Each row is a point. Two turns around zero, p and q, are shown by what they do to some points. Where does a point land after both, in the order given? Backwards means that the second turn is done in reverse. Each puzzle has new turns, and all numbers are rounded.

Turn p:
[ 22 -35  -7] -> [40 10  9]
[-34 -43 -13] -> [ 15 -21  50]
[-20  31  24] -> [-43   7  -4]
[-26  14 -21] -> [-15 -33   2]
[ 42   2 -21] -> [ 33   2 -34]
[17 31 38] -> [-28  36 -24]
Turn q:
[ 49 -25  25] -> [50 30 16]
[-42  21  17] -> [-20 -45  10]
[-30  -3 -33] -> [-28 -10 -33]
[23  7 -9] -> [-2 24  7]
Where do these land?
q, then p: [52 53 16] -> [-60  46  -5]
q, then p: [-9  4  0] -> [ 2 -2  9]
q, then p: [-12 -44  23] -> [ 48   6 -16]
p, then q backwards: [  3   1 -33] -> [-22 -19  16]
p, then q backwards: [-34 -14  -6] -> [-9 27 24]

Turn p:
[-23 -17  37 -48  -2  -3] -> [ 18 -17  49  -2 -13  36]
[12 -6 -8  3 -5 30] -> [ 13  11 -14  26   2   1]
[  7 -20  13 -16  48  25] -> [30 10  4  0 41 34]
[-13  30  40  13 -40 -38] -> [-45 -33  39   0 -18 -30]
[ 27  25  -8 -28   0  -7] -> [-20  40  13  -2  -6   8]
[ 26   7 -31  42 -35 -39] -> [-20  12 -21 -16 -21 -67]
[-36 -18 -43  34  35  32] -> [ 24 -23 -72  -7  16  19]
Turn q:
[-41 -46 -31 -13   0  12] -> [  3 -46  43  11  15 -28]
[ 30  31  44   6 -21  -6] -> [ -2  36 -30 -38 -15  21]
[ -7 -13 -51 -15 -15  -9] -> [-10 -13  17  25 -16 -44]
[-27  -7 -10 -46 -21   8] -> [  1  -3  19 -18  20 -49]
[ 25 -35  -1  13  31  22] -> [ 41 -31  -7  17  -7  21]
[  0 -21  -6  51  -8  -1] -> [-18 -31   7   6 -28  31]
[ 21  31  36 -13  11 -28] -> [ 10  56 -11 -10   3  18]
[ -1  68  48 -17  17 -38] -> [-14  83 -15 -13  31  23]
[  0  -8 -28  34   8  40] -> [ -9 -51 -23  20  -2   8]
Where do these land?
p, then q backwards: [ 36  39  14   0 -16 -28] -> [-34  21 -17 -12 -28 -36]
p, then q: [-33  17 -15 -24 -11  11] -> [-15 -36  -8 -22  -2 -19]
q, then p backwards: [-16 -39 -27 -38   1  -5] -> [ 19 -32  40  15 -25 -13]
p, then q: [-2 42 14  7 15 -1] -> [-10 -15  17   6  39   8]
q, then p: [-47  19 -24  15 -26  -7] -> [  2 -55   3 -24  -6  22]
q, then p: [ 47 -52  36  39 -20  28] -> [ 53  40  14  50 -42  -6]
p, then q: [-32 -31  24  25   4   7] -> [ 41 -19  18   9 -26  10]
p, then q: [ 47   6 -23 -23  52  -5] -> [ -1  34 -47  21  45 -12]
